Each row is a point. To make a cloud, some directions were put in groups of two or more. Within a group, all points are equally far from the middle, so they leave a hole (a ring in 2 directions, a hollow ball in 3). The other directions are filled evenly. Then the cloud was stretched, turned, moved and blurred a little. Count the holes, and give their numbers of directions, smallest first.
In the rows, zero is written as 128.

Cloud (14 x 2)
[[100 109]
 [ 86 184]
 [102 181]
 [ 71  58]
 [184 155]
 [157 165]
 [110 109]
 [ 85  96]
 [161 102]
 [162 165]
 [175 108]
 [113 151]
 [112  99]
 [122 177]]
Holes: 0

Cloud (19 x 3)
[[ 98 154 145]
 [152 173 123]
 [179  92  85]
 [189 119  76]
 [115  77  97]
 [119  81  84]
 [166 172 105]
 [ 79 128 140]
 [ 75 136 130]
 [123 137  45]
 [112 129 164]
 [187 151  93]
 [109 147  51]
 [145 101 164]
 [118 103  57]
 [ 69 127 107]
 [172 111 154]
 [ 72 137 117]
 [176  89  84]]
Holes: 1 (3)

Cloud (22 x 3)
[[202 155 149]
 [103 146  86]
 [146 137 196]
 [ 88 109 185]
 [110 149  61]
 [ 73 105 168]
 [188  81 151]
 [113 111 178]
 [109 189 108]
 [136 152 186]
 [208 118 117]
 [126  78 139]
 [ 97 113 136]
 [ 89 210 112]
 [101 157 159]
 [155 176  84]
 [138 164 102]
 [123  95 150]
 [129 146 112]
 [107 164 131]
 [173 184 174]
 [ 74 114 122]]
Holes: 0

Cloud (26 x 4)
[[169 111  96 162]
 [170  98 109 167]
 [124  97 205 107]
 [160 118  89 158]
 [153 112 139 177]
 [ 57 117 126 147]
 [129 132 178 110]
 [184 114 165 164]
 [105  91  92 213]
 [ 77 154 171 172]
 [159  85 109 174]
 [131 167  61 184]
 [125 155  53  97]
 [179  78 105 161]
 [179 137 136 133]
 [ 85  93  92 143]
 [117 199 149 155]
 [161 156 153 136]
 [139  53 107 113]
 [112 196 121 190]
 [ 81 144  72 145]
 [111 108 189 147]
 [140 197 131  99]
 [154 103  89 168]
 [170 135 153 116]
 [102 151  81 171]]
Holes: 0

Cloud (28 x 4)
[[141 189 165 155]
 [ 98 156 127 176]
 [ 74 128 206 144]
 [ 74 142 160  86]
 [176 164 141 161]
 [138 156 147  65]
 [175 168 152 160]
 [154 102 211 108]
 [111  87 215 115]
 [133 149 114  71]
 [119 190 173 149]
 [117 147  98  98]
 [162 141 167  70]
 [147 179 181 115]
 [125  75 145 167]
 [150 150 142  63]
 [148 168 175  86]
 [ 81  91 123 119]
 [180 105 116  88]
 [165 111 191  82]
 [168 111 190 168]
 [ 86 118 111 141]
 [170 169 137 160]
 [175  83 125  97]
 [122 154 125  68]
 [178 140 106 130]
 [ 74 152 177 101]
 [183 100 115 105]]
Holes: 2 (2, 2)

Cloud (31 x 4)
[[129  79 176 130]
 [170  99 136  87]
 [166  95 139 170]
 [184 125 103 111]
 [106 172 152  62]
 [ 97  85 138 156]
 [185 124 178 159]
 [161 107  90 178]
 [147 117  76 168]
 [125 101 107 179]
 [173 110  61 121]
 [196 100 147 153]
 [129 179 117 232]
 [180  89 191 160]
 [ 61 139 139 193]
 [150  94 155  59]
 [119 120  98 148]
 [ 94 139 172 117]
 [164 122  98 184]
 [110 158 120  81]
 [180  97 155 108]
 [128  78 160  68]
 [129  90 204 134]
 [ 99 161  75 121]
 [135 176  75 138]
 [178 106 138  76]
 [111  89 114  78]
 [104 135 166 119]
 [139 185 113 143]
 [136  87 137 157]
 [129  63 178 143]]
Holes: 0

Cloud (49 x 6)
[[129 188 166 105  91 190]
 [142  87  73 148  95 125]
 [ 69 155 108 120  65 115]
 [ 95 174 121 122  99  69]
 [ 73 161  96 129  69 125]
 [101  87 127 152 186 103]
 [139 113  97  56 170  99]
 [143  82 144 166 150  90]
 [140 163 104 142 162  69]
 [114 177 209 104 117 106]
 [ 86 120 128 178  88 149]
 [168 121 115  78  74 103]
 [189 166 139  80 132 181]
 [151  91 135  79  81  93]
 [111  98 202 101 160 115]
 [ 92 156 193 115 174 151]
 [158 193 148 122 174 170]
 [ 99 180 144  87 126  69]
 [ 73 129 102 150 145 172]
 [ 89 116 141  66  98 173]
 [111 178  99 112  67 107]
 [142 148  86  86 174  79]
 [149 141  87  55 164 111]
 [ 84  92  81  84 163 121]
 [ 79 169 127  67  95 166]
 [113 181 119 152 168  85]
 [101 119 164  82 133 188]
 [ 88 158 141 181 106 102]
 [ 89 139 162 135 174 173]
 [ 48 138 120 120 159  83]
 [151  94 184  93 175 117]
 [ 79  99  89 152  89 141]
 [102  85  74 141  99 143]
 [154 191 135  59 128 169]
 [124 176 110  83 159  73]
 [118  78 111  96  81  85]
 [178 114 128 117 165 178]
 [ 93  96 147  55 163 110]
 [ 86 188 126  66 156 111]
 [138  99 154 103 166 178]
 [ 98 189  73 106 148 138]
 [ 98 191  97  74 155 120]
 [142 121  71 105 184  96]
 [ 85 127 201  84 157 119]
 [153  99 133  63 113 172]
 [ 96 112 132 143 167 177]
 [124  85 110  97 137  54]
 [156 103 136  77 109  67]
 [200 134 135 139 100 166]]
Holes: 3 (2, 2, 2)

Cloud (50 x 6)
[[144 178 175 188 162 125]
 [197 108  99 152 104 103]
 [ 99  93 129 106 130  70]
 [ 83 152 137  84  90  96]
 [ 95  70 155  97 155 168]
 [104 158 221 118 144 120]
 [ 83 192 128 132 173 108]
 [ 57  88 106 126 102 140]
 [153 189  92 126  90 121]
 [111 136 186 213 143 108]
 [145 158 191 145  83 111]
 [ 66  63 161 150 128 139]
 [ 77 166 137  75 151 110]
 [ 96  92 181 127 124  73]
 [101 117  78 139  72 161]
 [177 123 118 118  87  87]
 [103 114 111 133  47 127]
 [180 108  80 105 163 127]
 [145 133 161  58 136 155]
 [116 153 213 147 121 165]
 [174 107 146  78 138 118]
 [149  73 154 147 181 177]
 [106 149  77 126  66 113]
 [204 115 136 159 122 164]
 [107 152  78 135  63 125]
 [113 131  74  76 157 129]
 [183 111  87 119 108 174]
 [100 160 132 207  96  92]
 [ 42 162 140 141 107 126]
 [ 80 111 129 218 147 110]
 [ 97  77 174 139  74 124]
 [ 88 154 151 125  91 187]
 [180 145 106 117 164 194]
 [158 119  48 151 145 166]
 [135 115 140 216 141 175]
 [168 146 100  87 149 185]
 [160 181 164 113 110 163]
 [136 117  80 123 107 197]
 [153 121 113 158  71 178]
 [ 79 106  86 122 165  98]
 [173 157 189 170 117 129]
 [131 134 136  80  92  86]
 [171 171  79 100 119 150]
 [ 83 184 109 184 142 110]
 [122 174 210 153 157 136]
 [126  56 114 126 105 111]
 [188 135 159 115 155 184]
 [ 52 125 121 178 158 100]
 [130 121  72 150  62 143]
 [177 180  74 127 135 121]]
Holes: 1 (6)

Cloud (76 x 8)
[[104 184 128 120  98  91  92 169]
 [ 45 141 106  77 110 174 151 136]
 [ 80 155 144 121 104 145 189 102]
 [125 213 132  63 138 143 162 150]
 [144 153 145 157 124 162  88  87]
 [100 117 138 109  61  98 118 166]
 [ 62 148 137  70  82 150  76 144]
 [102 212 111  87 109  82 173 105]
 [ 79 133 141  69 191 120 118 150]
 [147 185  88 111  73 164  87 103]
 [141 204 133 121 174 160 115 101]
 [ 74 142 116 106 151 114  69 159]
 [ 66 172  42  96 161 125 119  92]
 [ 97 108 107  28 139 120 138 135]
 [137  84 120  85 151 172 123 156]
 [ 34 166  75 133 159 148 129 135]
 [ 52 142  53  96  96 148 124 107]
 [ 92 171  64 141 184  88 144 108]
 [131 135 104 145 159  63 134 141]
 [154 138  67 155 137 161 159  94]
 [132 172  59 150 137 193 117  97]
 [134 109 139 176 151 179 147 145]
 [103 123 103 101  63  73 149 102]
 [133 206 141  86 103  92 172 138]
 [105 122  81 162  96  71 134 145]
 [129 175 129  73  66 167  83 120]
 [ 61 145 120 102 156  96 186  92]
 [ 98 137 139  83  46 139 151  98]
 [105 167  59  66 212 154 136 115]
 [ 53 140  86 140  98 125 102  85]
 [150  92  96 114 128 172 171 118]
 [119 115 128 112  73 204  89 151]
 [ 78 193 108  36 142  97 113 123]
 [ 82 212  88  81 123 118  91 155]
 [113 206  58  95 115 172 153 116]
 [122 138  78 138  60 128 152 164]
 [123 128 123  33 174 117 156 124]
 [117  94 134 171 154 110 111 114]
 [ 83  84  89 141 164 149 147  95]
 [128  67  91 108  97 140  83 114]
 [178 104 102 147  82 154 127 148]
 [118 207 148  70 130 153 122 159]
 [121 178 128 139 118  99 184 172]
 [ 92 207 123 111 125  74 106 131]
 [140 128  56  89 153 157  77 150]
 [153 107 159 145 114 144 110  83]
 [ 65 140 156 158 100 150  90 159]
 [ 87 196  77 160 143 162 130 168]
 [ 91 192  59 116 167  81 144 158]
 [126 105  90  92 113 144 108  55]
 [ 47 138  46  89 145 150 128 125]
 [ 69 145  71 151  96 175 118 157]
 [169 144 139 132 148 118 165  89]
 [171 155  85 165 104 135 171 130]
 [119 148  96 105  41 156 132  98]
 [160 207  82  96 113 158  94 146]
 [ 76 118 183 133  76 112 130 131]
 [ 76 180 143 148 125  98  92 151]
 [103 144  22  94 134  99 145 130]
 [ 64 157  79 130 161 107 181 148]
 [101  90 114 115 190 180 156 123]
 [ 68 140  88  97  62 171  85 137]
 [149 122 108 149  70 156 131 173]
 [ 50 158  96 105 100 160  66 144]
 [151 139 125 139 160 166  76 161]
 [ 76 173 105  49 130 102 107  75]
 [ 75 196  59  79 171  97 153 103]
 [ 89 109  82  46 167 187 117 102]
 [150 111 115 127 175 120 127 167]
 [177 187  57  90 110 152 137 139]
 [151 124 163 112 151 162  94 155]
 [140  99 121  95 102 115  94  74]
 [179 169 104 147 169 127 130 158]
 [116  81 153  65 148 186 125 115]
 [152 140  96 176 116 176  68 132]
 [ 80 128 156  37 120 104 105 108]]
Holes: 2 (2, 6)

Cloud (78 x 8)
[[194 130 100 175 102  82  97 161]
 [ 67  42 118 127 145 116 152 104]
 [147 114 113  79 179 117 144 158]
 [124 117 144  87  58 129 108 136]
 [ 94  67 106 155 135 121 127 179]
 [ 78 116  53 117 110 115 160  76]
 [181 116 100  88 118  43 119 125]
 [ 90 100 111  84 173 109 159 127]
 [157 102 133 119  62  67 101 154]
 [166 144 157 127 141 104 162  87]
 [121 124  91  93 178 113 149 185]
 [110 137 100 145  51 132 185 139]
 [ 87  89 144 116 102  75  76 120]
 [ 98 168 118 107  39  78 143 145]
 [ 87 134  51  93  93  57 129 104]
 [152 134  52  62  88 103 119 159]
 [102 122 111 122 138  51 193 142]
 [105 162 128  53 141  99 157 150]
 [ 85 107  43  79 117 133  99 104]
 [110  97  83  90 175 151 137 142]
 [ 35 122 132 140 108 119 113  80]
 [147  86 115 143  91  48  91  57]
 [158 125 144 173 140 101  77 138]
 [155 108 159 149 110  60 106  94]
 [ 88 139 149 144 131  70 172 129]
 [107 137 101 193 138  92 142 171]
 [177  79  74 160 141 144 115 151]
 [118 135  89  77  43  76 165 148]
 [ 79 118  94  96 191  88  93 137]
 [ 66  87  71 133  71  66 133  93]
 [136 104 136 144  92 131 113  45]
 [147  72 129 132  96  42 101 109]
 [174 132  99 181  59 100 100 128]
 [103  88 120 143 163 102  41 136]
 [100 149 103 176 145 163 149 154]
 [ 73  94 108 104 157  36 131 113]
 [ 73  99 154 110 117  86 100 129]
 [134 177  58 137 122  48 121 113]
 [181 109  92  77  63  92 140 114]
 [ 85 173 107  80 151 122 156 122]
 [127  91 124 196 111 147 160  76]
 [ 80 139 126  90  87 138 172 120]
 [152 138  99 106 107 157  61 133]
 [126 116 119 132 154 149  46 113]
 [ 66  95  87 112 193  91 147 111]
 [156 140 116 117 171 126  82 100]
 [146 114  96 201 178 141 123 119]
 [196 116  81 110 140  61 119 148]
 [158  70  60 174 173 139 111  91]
 [182 153  69 130 113  74  93 100]
 [106 128 152 170 121  81 109  53]
 [ 83 127  60 185  77 107  97 118]
 [169  81 104 147  92 129 165  67]
 [158 167 131 135 159  67 174 108]
 [ 79 151 103 151  62  75 102 135]
 [105 114  52 140 107 118 129 188]
 [162 128 155 118 138 113 146  78]
 [ 45  85 112 172 123 144 146  94]
 [121  85  90 105 190 141 121 142]
 [178  70 114 172  96  96 124 161]
 [160 105  86 198 179 114 116 122]
 [113 180  96 102 165  72 154 177]
 [127 137 100 153  59  82 136  62]
 [ 70  61  81 157  92  82 149 120]
 [129  41  87 161  87 109  98 138]
 [120  72  75 114 186  63  96 127]
 [136 107 114  62 130 151 166 128]
 [131 169  69 158 115 175 147 138]
 [ 77 155  59 141 109  75  74 147]
 [134  79  71  94 112 124  95  56]
 [154 151  80  62 110  75  96 166]
 [ 97  80 139 116  88 114  68  88]
 [ 69 120 146  89 109  84 118 118]
 [126 199  67 136 102 111  96 117]
 [ 88 160 105 179  90  79  79 116]
 [132 102  61  99 154  79 141 175]
 [ 66  87 137 151 142 111 134 160]
 [185 101 129 196 101  81 151 145]]
Holes: 3 (2, 2, 3)

Cloud (81 x 8)
[[181  72 151 115 193 106 163 101]
 [151 132 188 126 186 107 146 165]
 [220 104 109  93 116 153 169 147]
 [178  56 110 137  94 107  89 174]
 [156 119 143 147 173  82 177  85]
 [114 152 163  47 151 144 103 121]
 [199 180 115 143 117 170 143 119]
 [142 149 146 145 153 118 210 137]
 [123 109  75 101 144  74  68 152]
 [148 177 150 161 159 107  79 121]
 [ 39 137 104 136 119 107 120 141]
 [167 119 201  78 115 117 104 128]
 [165 133 184 129 146 174 139 170]
 [104 122 153  74 130 175  69 151]
 [ 98  95 100  81 159 150 176  66]
 [ 78  97 134 156  99 144  59 189]
 [120  82 167 133 152 186 111  77]
 [ 69 102 109 161 135 117  72 199]
 [123 119 161 146  81 127 181  96]
 [ 81 159 152  72 107 104 112 128]
 [142  93 119 149 138  82 198  93]
 [ 60 119 143 124 103 137  51 162]
 [132  75 118 123 168 158  58 107]
 [113  93 142 109 148 173  84  69]
 [ 89 146  99  89 162  69 122 165]
 [116 133 115 144 131 204 115 185]
 [114  23 151 123 126  75  98 119]
 [ 90  62 165  86 179  95 170 140]
 [140 153  74  74 167  90 156 168]
 [151 166 163  55 144 118 183 129]
 [187 139  90  84 120 113 189 177]
 [135 119 118  93 128  43 146 153]
 [ 78 113 109 145 210 123 149 103]
 [126  43 143 111  95 140  69 158]
 [130 110 107  99 104  63 128  78]
 [156 175 205 103 139 137 127 130]
 [ 99 110  76 100  89 160  99 196]
 [143 123 143 189  59 129  91 163]
 [131 115  28 137 104 128  97 133]
 [162 184 150  98 140 139 198 151]
 [177 134 147 181 166 115 122 129]
 [ 77  61  96 143 181  95 141  96]
 [176 104 146 175  84 114  68 109]
 [127 136  97 157 142 132  42 113]
 [193  76  84 154 134  97 139 147]
 [153 135 124  43 150 149 145  75]
 [118  79 146 127 203 154 173  79]
 [129 113 176  90  76 118 166 144]
 [117 163  68 163  75 102 108 132]
 [115 169 101 168 153 120  58 144]
 [ 81  89  88  58 157 105 164 121]
 [127  97 118 168 203 158 136 128]
 [184 157  95 162 124 128  73 124]
 [ 84 112  91 103 111 138 147  68]
 [103 161  94 131 127  87 164  89]
 [174 140 176 123 128 131 114  61]
 [202  79 122 149 106 111  78 136]
 [132 125  77  89 180  82 155  93]
 [182 134 168 144 127 176 163  99]
 [107 148 167 131 118  53 110 149]
 [167 116 155 133  79 114  71 192]
 [ 97 139 148 110 153 174 114  64]
 [159 168  61 154 144 107 151 128]
 [176 164  83  75 128 118 182 177]
 [ 99  91 118  53 206 125 160 116]
 [137 135 132 111 174 145  79  72]
 [ 91  55 115 102 118 114  51 142]
 [ 35 107 128 116 122 105 109 157]
 [131 170  56 154  97 171 100 147]
 [143 119 135 165 111 184 122 190]
 [117  97 160 144 196 174 116  91]
 [217 115 100  88 125 140 178 155]
 [146 116 121  96 148 162  65  86]
 [172  99 153  94 165  90 182  71]
 [165  64  99 106 138 176 192 115]
 [ 69 147  75  93 125 115 153 174]
 [119 174 170 123 165  74 106 143]
 [ 89  98 179 117 130  90 179 145]
 [132 164  87  89 134 190 114 193]
 [131  67 141  73 208 156 140 106]
 [173 155 169  73 171 116 171 146]]
Holes: 3 (2, 2, 4)
